Each wall is flat, endless, passes through zero and stands at right angles to its row. A trip goes straight from one point to another. List the walls that it crosses, first one first.
(in the rows, 128 means zero)

Walls:
(1): [177 151]
(2): [153 100]
(3): [78 91]
Trips:
[158 121] to [135 157] => 2
[152  91] to [162 200] => 3, 2
[142 216] to [132  73] => 2, 3, 1
[127 180] to [123 218] => none
[169  80] to [104 205] => 2
[188 156] to [121 164] => 2
[111 189] to [158 120] => 2
[167 196] to [147 118] => 2

Walls:
(1): [153 164 136  81 138 151  93 177 136 160  83]
(2): [147 134 130 126 106  95 107 190 152  96 105]
(3): [101 190 115 163 188 162 188 172 128 103 111]
Trips:
[143 122 160 150 148 119 159 127 114  86   7] to [ 84  62 135  77 103  79 102 158 182 137 164] => 3, 1
[170 140 140 181 110 145 183  89 130 120 143] to [110 161 115 103 175  59 135 194 103 149  89] => 2, 1
[129 136  67 106 127  90  78  59 129  73 142] to [ 78  85 113 164  86 149 184 143 147  74 127] => 2, 3
[ 58  97 203 146  80 124 122 153 170 122 123] to [178 120 185 109 140 145 188 156 141 136 124] => 1, 3
[ 90 140 106  85 164 126  93 127 153 165 153] to [136 157 131  93 108 127 133 158 187 183 195] => 2
[173  56 177 143 121 137  16 201  87 147 142] to [194 167  99 158 173 132 177 105 105  65 146] => 3, 1, 2
[149 130 125  65 223 123 117 156 190 172  77] to [ 93 119 168 123 135  66 119 122  62  84 106] => 3, 1

Walls:
(1): [ 90  32 149  81 114 102  88 181 123  95 228  71 154 136 140  95  76 108
 227 249 183 142 145  77 146 100 144 167 124 154 111 204]
(2): [113  58 132 207 113 155  92 180 143  62 132 118 159 151 151 128 137 132
 168  48 148 107 208 129 139 185 115 176  79 141 128  36]
(3): [119 130 148 132  88 114 162 139 137 136 115 114 101 139 169 198 141 176
  64 159  69 149 158  74 114 140  84 141 121 161 200  96]
Trips:
[112 165 139  65 146  77 115  88 132 147  87 121 197 106 212 155 112 149
 132  67  74 194  21 130 149  79 103 163 181 144 170  26] to [123  49 133 151  59 123 175  86 165 141 137 134  87 134  91 178 126  54
 145 101 108 146  87 157 159 181 138 207 129 103  94  51] => 2
[144  48 144 130 206  58 132 126  81  79 122 156  75 147 202 147 123 148
 121 128 115 109  99 157 189 203 141 195  82 210  99  98] to [142 124 184 106 130 116 132 193 130 118  77 123 223  50  80 125  93 112
 149 142 105 160 199 126 145 147 152 152  95 102  36 147] => 3
[169 148  76  95 138 138  99 176 102 140  98  91 125 153 138 222  50 137
 105 162 166 122 128 110 146 141 147 188 144 141 131 140] to [199 170 153 145  99  18 200 139  87 185 113 118 132  98 155 103  64  94
 138 225 173  90 151  78 157 133 126 117 111 167  40 115] => 3
[172  64 147 210 143 150  87 137 176 112 122  90 114 167 145 135  81 136
  83  83 150 166 170 164 188 151 173 104  22  85 153  55] to [104  75  83 117 131 140 140 179  95 248  62 121  75  86 164 139 147  51
 167  49 175  93 160 125 181 131  29 146 110 105 134 212] => 3
[138  62 240 118 143  88 127 149 104 162 179 185  83 124 106 174 140 129
 112 142 183 164 198 136  93  96 162  90 120 136 173 138] to [ 95 181 126 112 143 230 169 144 135 128 134 209  76 130 152 197 154 137
 156 119 127 151 107 143 148 160  78 126 121 185  69 113] => 1, 2
[174 115  69 124 140 106 148 149  75 144 109 232  69 114 141 129  58 108
 160 107 128 160 174  92 180 182 119 123  96 155 194 125] to [175  80 180 168  26 111  80  98  78 118 139  83 130 175 136 122 128 152
  71 187 140  93  87 152  99 140 139  23  71 147 133 149] => 1, 2

Walls:
(1): [139  93 151 108 113 112  91 184 185  90  48 137  59  67 113  82 183 220
  94 122 136 170  39 104  65 187 100 144 179 121 142 118 135  51 177 113
  62 118 145  84 117 166 107 180 166 149 134 113]
(2): [190 110 108 133 149 122 217 128  45 100  78  85 168  96  97 176 198 148
  83 144 211 134 158 141 127 107  55 138 156  53 169  75 148 108 165  83
 216 103 149 117 111 111 197 145  80 181  55 157]
(3): [134 182 166 150 157  43 176  76  96 148  67  76  99 109  43 178  23 105
 146 108 180 209 137  91 131  27  48 149 102  85  62 126 105 183  90 148
  66  91 164 191 168 103  97 118 152 168  94 142]
Trips:
[107 173 104 154 114 144 115 153  99 114 108 128 189  82 140 155  81 145
 155 103 115  65 143  59 112 178 107 124 167 158 103 167 152 107 108  68
 210  99  76 194 159 212 115 108  87 141 116 160] to [ 71 102 132 163 166  54 230 132 185  53 103 110 107 176  95 105 105 135
 154 121 212 158  32 127 127 133 159 210  82 123 146  72 190 162 205 130
 191 130 166 117 141  40  88 189  78  84 109  75] => 3, 1
[166 127 200 137 128 125 166 127 168  83 111  89 155 178 151 133 152 131
 167  62 116 128 140 188  93 112 127 132 146 111 198  78  70 104 159 125
 150 131   7 124 167  50 119 160  73 137 146 118] to [106 126 154 127 151 177 139 165  99  58 121  83 118 116 116 169 137  59
 174 123  80 140 139 160 142  96 153 140 115  37 163 150 100 102  69 119
 122 120 131 146 185 135  73  86 196 100 166  82] => 3, 2
[ 75 111 208  98  97 148 197 102  84 131 171 148 110 140 180 215  86  84
 198 191  86 105 139 102 101  83  51 124 190 173 149 159  62 169 108 226
  60  91 114 102 208 123  98 106 152 142 148 115] to [143 161  87 144 160  75 101 147 109 109  46 201  64  55 133 177 129 123
  65 195 117 157 111 137  88 131 121 130 172  82 138 133 109 140 161 147
 108  86 150 113  58 167 185 131 132 132 130 131] => 1, 2
[183  86 127 140 106 122 164  42 240 150  92 101 120  90 160 139  72  72
 151 182 124 119 133 126  65 120 155 111 178 159 168 150  92 102 105 128
 138 160 135 162 106 109 126 199 134 176 118 100] to [127 128 137 169 120 101 104  70 137 158 160 158 114 120 128  65 188 196
  81 106 111 120  49 168  70  40 115 146 174  98 146 190 134  91 204 132
 220 141 137 168  73 140 148 165  75 143  18 187] => 2, 3

Walls:
(1): [ 88 183  74 166 171 185  85 131 202  86  92 141 169  86 134 134 144 126
 190 173  96 168  91 140 125  92 116 113 155 169 105 119 133  80  32 155
 161  76 107  96 164  79 115 171 108 135 169 133]
(2): [105  70 137 172 106 116 107 110 146  89 116 165 137 202 122  54  88 108
  89  69 114 194 144 131 201 134  71 147  98 161 164 124 117 170 145 102
  97  91 128 225 131 126 190 149 169 118 116 165]
(3): [121 151 104 146 195  88 108 161  62 112  82  92 115 125 145  98 113  93
  80 134 129 163 104 159 210 112 133 118 116 118 117  98 161 192 206 162
 146  72 137 118 107 102 124 129 229 118 127  81]
(4): [141 173 154 134 108 161 193 120 159  75 139 166 175 162 124 156 189 106
 168 104 120 119  84 133 131 137 116 116  77 167 103 175 145  98 148 179
 163  39 150 120 198 150  92  95 114  60 114 226]
(5): [144 122  72 137  77  75 148 116 106  69  89 159  78 158 135  89 150 176
 173 128 102 110 116 100 123 184 133 176 169 100 146 154  72 157 192 143
 154 129 154 179 173 134 159 152 109 189 150 151]
(6): [129 101 132 120 161 121 135 115 142 153 138 164 197 179 156 127 157  96
 129 115 147  95 151  44  84  85 158  50 121 100 175  33 133 109 137  60
 150 140 135 135 136 172 114 126  80 108 120 110]
(7): [ 94 136 180 103  87 147 156 122 117 128 114 173 111  99  79 134 139 119
 139 127 101 134 125  96 162  93 112 160 140 106 150  19 144 197 133 117
  57 127 129  22 123 164  99 116 153 128 165 129]
Trips:
[127  63 144 153 103 184  86 167 160 137  99 101  89  84 186 120 135 148
 157 130 117 169 172 117 152  93 103  98 122 135 172 178 158 140 151 167
  62 137 160  97  80 143 119 124 197  91 198 110] to [168 135 139  82 142 105 171  58 101 142 160  99  76 164 107 122 171 121
 137 200 108  85  94 110 104 149 129 102 128 135 249 136  86 114 130  92
 107 161 149 158 192 141 155 102 121 171 180 113] => 1, 5, 3, 2, 6, 7
[163 111 126 139 119  39 135 122 141 153 117 103 109 120 139 152 204 135
 181  88 109 136  67 176 129 142 201 125 191  87 151 105  91 131 137 126
 147 144 144 135 178 138  76 113 147 168  62  44] to [ 94 201  95  90  93 169 149 125 170 160  46 108 168 180 174 141 114 145
  87 143  93  92 103 128 164 130 176 191 207 143 186 141 167  71 177 142
  87 107 130 179  99 130  95 157 159 123  96  94] => 6, 1, 2
[123 168 135 147 129 121 154  97  49 140 141 180 144 158 131 178 116 169
  89  77 100 136 175 116 127 102 127  90 110  59  75 159 118 143  88 135
 131  76 150  67  98 135 144 140  88 107 139  92] to [145 223 169 154 138 204  90 131 100 175 132 160 108 153  98 164 189 239
 140 181 126 176 109 146 205 103 155 141 123 139  87  83 143 130 144 165
  85 148 139  96 147 167 128 117 162 100 151 149] => 6, 1

Walls:
(1): [120  94 101 151  98 167 119 154 123 118 167 118 116 194 131 141 165  73
  74 121 161 125 134  48 141 166  85 108 116 147 121 149  90 169 169  98
 117 157  96 177  88 155  65 148  89 118 113 105]
(2): [120 142 113 164 164 155 159 149 119 118 122  87 137 163 174 194 174 116
 141 125 158 135 118  65 144 177 123 205 138 116 126 175 142 174 179 118
 121 149 148 142  62 121 165 195 139 130 179 130]
(3): [153 106 177 152  66 138 135 145 135 108  98 160 110 146 148 119  83 130
  82 148 131  84 129 141 187 184 107  94  88 143 137 155 117  64  98 129
 168  88 110 141 139 119 103  80 127 144 136 137]
(4): [ 75 101 149 175 154 130 134 125 128 152 184 141  68 121  71 124 116  96
  97 118  91 119 174 110 122 120 167 112 141 121 113 131 117  90 101 151
 106 121 137 158 151 138 177 130  88 130 146 172]
(5): [122 108 133 108 139  87 198  82 160 145 103 110 129 123 118 176 143 116
 109  97 116 203 129  91  96 171 181 114 121  72 129  99 120 163 133 134
 143  28 157 110  86 168 125  91 174 146  68 125]
(6): [108 132 158  97 140 109 123 129 163  56 169 127  81 135 149 104 129 114
  66  93  90 169  96 155 139 138 188 145 103 122 171  86 115 159 125 117
 122 114 184 134 124 155 117 123 163 117 148 142]
(7): [102 176  49 180 111 136  96 104 159 156 172 128 113 105 102 110  75 147
  78 114 159 174 104 107 120 107  95  96 167  69 130 123 132  59 160 151
 144  99 171 129 169 117  54 179 124 123 124 113]
(8): [136 150 140  88 136 115 127 114 139 116 110  53 140 135 140 121 189 127
 107 130 137 125 150  53 140 120  87 190  72 158  91 104 104 106 160 108
  99 104 145 157  85  69  51 116  81 170 150  88]
(9): [167 201 133 144 181 104 173 122 135 129 124 198  83 128  97 114  91  65
 133 116 248 128 144 139 103 197  85  75 119  79 184 165  84 126 182  86
 107 150 165 123 146 131 174 124 128  73 181 115]
(10): [157 175 123 195 105 133 132 162 115  82 139 143 145 106 138 146 140  59
 134 119 182 132 125 130 165 128 141 125 113 127 153 152 136 118  80 138
  98 122 150 114 113  87 142 149 111 105 171 139]
Trips:
[ 98 152 127 108 108 159 172 159 184 129 100 150 103 112 165 125 128 116
 129 153 147 212 162 137 106 163 124  66 153 156 101 145 122 138 123 115
 102  78 156 105 129 154  99  85 108 148 111 110] to [132 102 116  81 142 116 168 102 106  87 148 123 125 117 112 180 139  70
  82 134 103 162 148 116  90  97 144 120 133  55 102  75 138 107 127 193
 131 111 117 153  83  75 126 129 180 102  90 108] => 4, 3, 9, 1
[100 140  74  79 119  86 126  74 120 153 173 121 161 184  89  99 117 131
 120 177 122 138 165 139  94 116 102  86 152 102  76 105 151 119 205 188
 128 139 147 122 139 137 142 148 121 133 127 143] to [106 183  64 141 100 128 127 173 149 128 155 133  88 127  88 129 112 126
 180 131 105 113 125 158  94 141 176 104  60 142 109  64 118 138 116 155
 182 106  66  90  60  80 158 130 194 174 135 154] => 9, 6, 7, 10

Walls:
(1): [108 113 102 128  47 106 179 145 117 115  60 151 110  61 141 145 147  65
  32 126 150  85 162 143  94 126 129  75 164 121 163  75 102 132 143 136
 187  83  94 159 147 111 110  92  69 218  84  85]
(2): [119 150 116 102 158   7 159 131 156  60 106  67 151 138 152 105 156  51
 151 142 107 136 102 100 135 159  80 149 148 164 131  95  47 122 135 124
 138 111 185 134 183 121  68 138 153 119 162  87]
(3): [137  77 136 118  81  75 131 101 100 101  81 106 187 117 123 116 122 143
 123 174 115 172  66 141 108 160 117 148 193 143 111  69 122 149 120 149
 205 165 159  67  96 136 103 154 160  89 168 170]
(4): [150 170  93  96 138 157 172 103 125  99 104 139  85 122  64  93 117  93
 162 113 147 143  63 115 108 150 156 199 161 135 168  60 142  96 125 137
  94 145  48 148  71 139 135  62 132 153 161  72]
(5): [ 99 181 194 133  90  75 126 102 152  92  96 138 157 113 134  87 157 194
  99 144 123 141 130 129 182 186 194  85 124 183 124 111  46 115 129  51
 123 146  74  65 184 155 154  88 117  58 171 113]
Trips:
[129 188  81 187 135 123 234 116 114 130  71 153 164 147 107 122 154 124
 112 120 130 207  81 148  97 146  39  50 128 162 148 105 124 160 178 108
 102 124 166 135 132 139 158 205  70 117  89 137] to [157 119 135 134 121 149 162 114 172  85 127 169 150  98 131 159 155 153
 151 123 154 184  86  81 135 115  68 163 203  77  68  95 151 157 111 165
 113 142 100  92 112 133 134 109 124 112 141 155] => 5, 4, 1, 2
[112 179 193 164 126  97 209 183  78 126 141 121  94 122 105 135 170 175
 137 161 175 183 125 159 127 162 103 165 174  71  58 178 112  79 115  87
  72  96  94 130  94  70 108 147 145  71 137 141] to [131 158 106  91  68 136 126 101 105 160 165 140 107 171 102 130 185 127
 134 176 181 148 133  93 152 104 125 174 101 106 165  72 104 119 136 151
 108 135  94  84 140 204 156  86 119 143 133  79] => 2, 3, 1
[161 120 143 157  77 219 145 108 141  51 142 162  75 145 117 136 188 135
  76  97 137 161 132 142 151 152 154 131 138  89 152  99 153 171 127 148
 142 189 135 151 157 123 126  66 173 105 110  98] to [107  92 162 114 101  80 120 146 166 100 134 114 143 217 207 185 168 152
 119 161  68 128 119 186 152  60 100 154 147 148 117 170 132 171 176 122
 120 115 108 111 140 117 105 115  90  94 186  83] => 3, 4, 2, 1

Walls:
(1): [101 140 159 132 150 114 181 192 132 164 117 137 108 190  99 133  69  90
 110 124 100 118 133 129 111 175 107 137 103  80 183 109 153 137  88  79
 152 176 102 175 122 123 179 128 108 119 132 120]
(2): [131 121 119 184 153 161 130 185 177 156 113  99 131 142 100 107 130 153
 172 124  80 111 142 124  98 131 165  95 123 166  79 112 133 104 102 117
 104 139 138 148 121 123 147 103 126 132  79 219]
(3): [152 143 166 142 143 187 133 113 201 170  57 151  88 159 126 134  71 101
 104 106 187 176 148  96 121 159 111 140 159 176  87 131 114 150  60  78
 108  75 134 174  89 180 100 174 178 176 155 164]
(4): [105 125 119  92 175 131  66 186 134  75  97 148  72 148 164 121  76 176
  93 168 130 117 113  79 135 109 140  87 108 108 128 151 134 168 172 129
 167 189  74 190  89 170  98 124  93 175  87  60]
(5): [145 129 164 151 138 174 140  68 151 157 138 109 133 132 102 127 106 111
 140 125 171 109  95  63 161  56  90 120 116 151 121 162 152 163 129 111
 144 118 118 162 110 224 102  98 145  53 154 180]
(6): [112 123 133 102 129 147 125 165 149 140  73 135 152 158 159 158 110 188
  91 174 162 140 152 126  72 111  57  85  89 131 144 152  37 146 188 165
 120 110 121 146 100 167 153 198 127 105  79 170]
(7): [166 120 162  96 105 180 135 109 158  68 175 128 109 124 236 110  57 138
 136 163 124 115 112 113 159 135  69 130 150 161 126 146 157 132 133 171
 118 138 175 154 130  99  95 218 101 171  94  93]
(8): [138 107  97 155 174 118 116 172 116 142 165 124 186 125 125  56 101 162
 110 151 147 159  88  99 166 113  97 154 159 133 134 185 119  74 154 122
 107 171  95 117 152 147 123  95 142 136 105 192]
Trips:
[122 172 131 199 205 115 154 131 116  97 163 117 167 145 149 125 128  96
 122 146 174 106  81 107 111 185 137 163 115  61 121 149  84  90 189 111
 119 118 133 176 107 161 106  83 151 114 131 168] to [140 139 138  95  95 106 160 134  80 141 103 159 124 151 160 159 183  93
 154 159 111 185 176  76 162 153 178 132  87 115 160 176 157 178 107 152
 125 113  96 206 109 164 125 113 108  73  83 105] => 2, 8
[101 156 139 107  77 113  89 110 179 139 138  75 103 152 212 157  98 160
 149  96  78 127 101 154 142 112 144  77 114 102 133  30 151 122  81 156
 110 206  75 141 163 229 190 144  98 121  84 164] to [173 107 123  64 129 101  97 101 103 168 142 123 184  93 114 154  96 115
 100 147 136  95 117 168 116 117 103 146 109 149 145  36 126 148 137 123
  77  80 108  83 126 142 148 121 119  83  77 164] => 4, 7, 1, 2
[169 134  92 113 130 144  97  72 150 139  95 115 126 127 123 152 111 124
  64  71  80 150 125 134 129 127 176 124 134 140 193 108 194 166 125  75
 194 120 147  35 171 186 108 112 127 126 128 151] to [152 136 167 156 151 109 155 121 132 190 109 149 127 145  84 109  89 147
 217 127  87  83 127 130 165 128 134 117 159  84 176 125 110  96  96  95
 162 104  85 125 185 127 111 167 135 153 157 101] => 1, 2, 8

Walls:
(1): [ 87 161 101  89 140 157  86 137 158 102 160  88  52 167  74 113 155 138
 115 116 148 133 132 178  97 110 158 109 106 106 119 132 187 173  67  88
 141 126 179 181 132 108 142 163 119 114 113 154]
(2): [138 196 103 123  70  54 144 125  88  93 140  80 104 100 209 151  90 104
 135 156 145 139 158 126 156 131  88 118 185  51 142  94 131  51 127 123
 149 132  35 117 149 133 110 112 173 129 181 157]
(3): [103 142 159 133 154  95 112 147 105  52  11 119 150 137  99 132 117 144
 126 147  89 169 152  73 135 118 132 159 163 222 127 139 120 179 107 107
  69 157 105 102 107 127 134 157  79 113 160 120]
(4): [151 182 134 105  61 118 136 154  21 124 115 171 110 138  71 122 129 131
 141 164 170 139 131  96 146  72  73 199 181 125  93 167 122 105 149 141
 109 100 195 152  83 151 148 106 119 119 109  84]
(5): [114 137 134 156 113 155 105 104 160 122 110 104  53 120 132  91 132 137
 131  54 106 161 210 196 160 136 134 197 123 134 127 101 130 126 137 129
 123 168 109 172  85  91 162 119 193  98  93 127]
(6): [127 104 162 129  63 201 117 119 103  94 123 191 242 137 167 151 139 115
 107 200  78 119 129 114 118 189 191 216 115 178 127  82  62 159 100 176
 101  73 180 111 103 113 160 149 141 103 131 172]
(7): [ 85 202 175 122 136 142  79 120 189 136 163  89  70 173 126 108 138  71
 129 164 169 146 130 180 118 134 127  32 117 130  66  93 209 148 127 110
 116 142  86  88 121 132 110 138  76 133 170 100]
Trips:
[142 154 116 177 179  80 110 116  66 103 137 193 113 146 128 117  90 134
 138  87 126 156 116 102 152 112 131 136  98  11 155 158 159  95 140 221
 108  61 141 112  76 168  76 122  83 103  67 110] to [129  45 129  91 145  93  79 115 133 169 159 188  81 106 163 154 171 122
 121  87 182 131 120  92  89 114 102 184  51  78 140 140 105 180 192 169
 111 147 205  87 126 108 129 224 136 124 172 166] => 2, 6, 1, 4
[135  99  98 172 123  88  78  97 138 117 160  95  76 248 184 131 154 223
 116 109 108 163  95 133  92 160 174 158 141 120 170 123  72  84 133  99
  93  93 148  98 206 152  81 121 102  31 160 141] to [133 158 150 102 166 213 139 109 156 123 102 126  93 141 134 140  81 136
 121 176 122 109 150 218 166 118 108  78 124 114 131 100  72 198 119 140
 169 155 108 143  90 129  79 109 148  99 118 118] => 5, 7, 6, 2
[149 161  87 100 126 144 172 160 174 222 117  43 126 213 151 175 149 125
 107 167 130 172 138 232 139  77 135 155 187 116 142 107 144 135 168 184
 146  69  68 117 167  97 117 126  90 196  88 135] to [117 124  87 136 100 106 167 123  98 165 127 135 127 228 133 131 114 128
 142 162  92 178  74 138  74  75 103 191 176 121  72 132 151 109 155 154
 135 123 157 137 142 133 125  80 155  79 119 164] => 4, 5, 7, 6, 1
[ 97 110  80 160 187 128 121 131 103 139 133 160  70 105  64 149  95  72
 148 198 145  70 115 137 152 110 135 148 135 179  96 117 136  96 153  79
  62 132 104  94 120  69 131 142 168  76 150  98] to [148 146  86 158 100 100 159 121  88 109 150 143 128  82 141  96 151 124
  96 123 124 117 102 174 196 164 137 179 138 138  75 167 110 132  91 122
 113 152 128 159  95 144 161 145 153  68  50 116] => 7, 6, 2, 3
[105 110 164 132 152  46 125 126  93 132 152 199 108 116 112 150 168  71
 174 141 131 110 121 105 159  91 131 147 142 192  77 115 107 150 117 189
  92 111 124 141 128 137 153 112  65 137 150 157] to [175 186 102 101 201 112 150 128 126  99 174 153 140 181  87 118 129 129
  77 161 130 166 154 122 170 162  85 129 102 145 103 204 122  73 126 111
 137 133 102  98 115 138 100  96  61 150 115 123] => 6, 2
[ 33 192 130 111  91 142  97 170 105  97 156 151 191  77 117 154 144  96
 125 120 121 119  89 109 215 159 193 160  67 149 125 157 132 142 102  60
 146 183 104 114 187  75 242 106 161 100 139 141] to [107  94 151 136 137 110 137 163 134 116 111  96 120  41  97 145 114 170
 122 166  93 125 105 118  97 131 114 116 104 148  88 136 114 143 139  98
 136  69 150  62 154 121 156 162 108 163  90 111] => 2, 5, 1
[146 151 152 141 220 193  46  71 159 164  81 175 120 101 176 101  68  94
 113 100 104 167 166 178 168 114 194 103 149  91 144 192 176  87 154 136
 133 132  65  89 115  85 106 151 164 101 131 129] to [109 136 123 158  74  92  78 169 130 137 121  89 161 145 118 124  95 117
 145 117 122 144 140 148  99  76 148 147 135  94 115 155 116  98  60  72
 116 146 145  84  66 163  71  91 120 115 188 136] => 3, 1, 4, 5

Walls:
(1): [104 138 122 146  99 101 118  92 111 118 147 126  95  99 106  99 147 163
 160 100 107 120 124 109 143 156 145 192 112  74 132 114 135 142 121 122
 116 152 117  69  78 178 111 130 101 125 135 112]
(2): [132  99  86 115 130 159  85 141 162 129 112 116 144 136 163 137 133 137
 145 151  79  77 124 180 153 112 162 114 148 151 131  93 114 102 117 125
 160 123 174 117 148 119 150 134 121 147 180  87]
(3): [132  98 148 150 103 175 118 167 148  88  86 146 130 123 142 116  97 172
 154 142 101 116 139 112 137  79 126 104 136 109 145 133 101 137 143 140
 164  91 142 115 149 125 131 131 128 118 107 132]
(4): [153  94 141  87  81 109 102 112 101 147 118 112 139  94 123 146 137 111
 171 113  96 163 145 129 148 118 174 119 138 124 125  98 141 151  92 119
  76 142 103 133 141 173 135 112 136 107 115  90]
(5): [119 112 116 108 158 144 110  98 176 110 168 126 146 115  88 127  80 149
 133 118 128 159 119 123 113  97 117 110 136 102 110 118 103 162 131 102
 104 133  98 191 163  95 150 124 141 116 162 132]
(6): [126 142 123 148 129 194 129 114 120 140 135 130 137 154  99 117 142 148
 150 103  69 122 125 130 116 104 155 128 116 137 105 181 155 105 144 140
 136 134 141 126 103 131 120 197  98  81 120  86]
(7): [124 115 116 102 116 136 121 164 149 135 150  91 151 125 153 114 109 119
 182 153 159  89  88 120 142 147 157 131 142 145 163 110 125 119 149  91
  95 131 103  96 136 105  88 143 112 156 142 122]
(8): [123 124 147 155 114 166 120 142 109 100 116  92  84 118 133 122 140 115
 105 161 110 120 108 103 107 128 110  97 171 134 126 137 120  46 106 117
 155 159 150 154 179 126 119 119 115 143 126 124]
(9): [163 109 119 164 157 116 125 134 135 172  91 144 172 119 143 125  93 163
 130 103 113  80 143 114 119 141 122 139 139 158 146 164 145 147  99 162
  78 113 132 116 139 120 107 132 134 119 100 126]
Trips:
[144 124 153 135  83  58 101 114 116 145 174 101 126 120 122 112 137 162
 143 129 108  88  89 112 151 130 104 114 121 128 119 157 102 163 115 153
  84 147 145 142 123 152 126  28 162  95 130 163] to [141 152 156 106 120  95  88 117 112 139 152 130 110 115 144 129 121 107
 137  95 133 152 144 116 131  81 135 129 136 138 155 136 121 143 162 153
 115 128 127 110 165 140 104 110 121 144  95 155] => 5, 7, 3
[114  77  82 116 139 157 179  89 135  95 132 140 156 118  94 123  95  98
 150 148 107 127 150 105 126  92 144 128 149 137  92 139 108 124 119 138
 107  49 123 149 156 151 130 147 123 100 123 117] to [132  99 164 104 131 128 181 161 113 118  93 126  78 131 128 155  72 128
 143 101 144 110 149 123 158 130 100 132 118 139 143 135 135 114 134 138
  94 115 154 214 131 123 118 123  86 166 125 112] => 8, 2, 6, 7, 4
[117 126 167 113 139 113  67  63 119 101 114 118 116 150 128 148 125 109
 174 146  94 148 113 106 111  95 149  86 140 154 132 101 164 115 116 136
 173 137 170 128 157 108 134 134 113 128 165  48] to [182 164 115  94 147 145 122 135 149  90 127 106  95 125  91 125 142 108
 149 136  90 146 125 124 135 143 122 152 147  81 108 107 116 119 114 144
  90 113 126 102 132 119 165  71 111 168  86  99] => 1, 6, 3
[129 113  94 139 125 124 150 120 136 108 141 150 131 138 152 131 119 129
 104 115 122 117 169 121 171 196 126  94 172 126 125 202 124 130 115 131
  88 149  74 103 118  97 118 111 158 104 136 170] to [142 148 164  98 103  95  93 118 134 123 164 118 164 123 130 126 127 171
 110  70 120 118 127 108 161 125 119 134 111 187 136 123 122  78  89 133
 109  94 110 147 108 148 134 113 116  90 146 118] => 4, 1, 7, 6
[ 98 133 127  90 152  87 124 160 123 119 130 115 116 132 118 143 130  95
 116 145  97 122 151 119 119 115 107 133 144 151 156 135 140  75 154 133
 126 123 165 113 130 130 142 136 133 180 148 132] to [ 63 135  58 114 129 106 142 103  94 151 116 120 115 105 112  94 151 163
 117 145  93  89 121 172 144 125 181 113  92 161 148 126 193 113 131 148
 185 100 150 109  93 149 142 103 112 102 153 108] => 6, 1, 7, 8
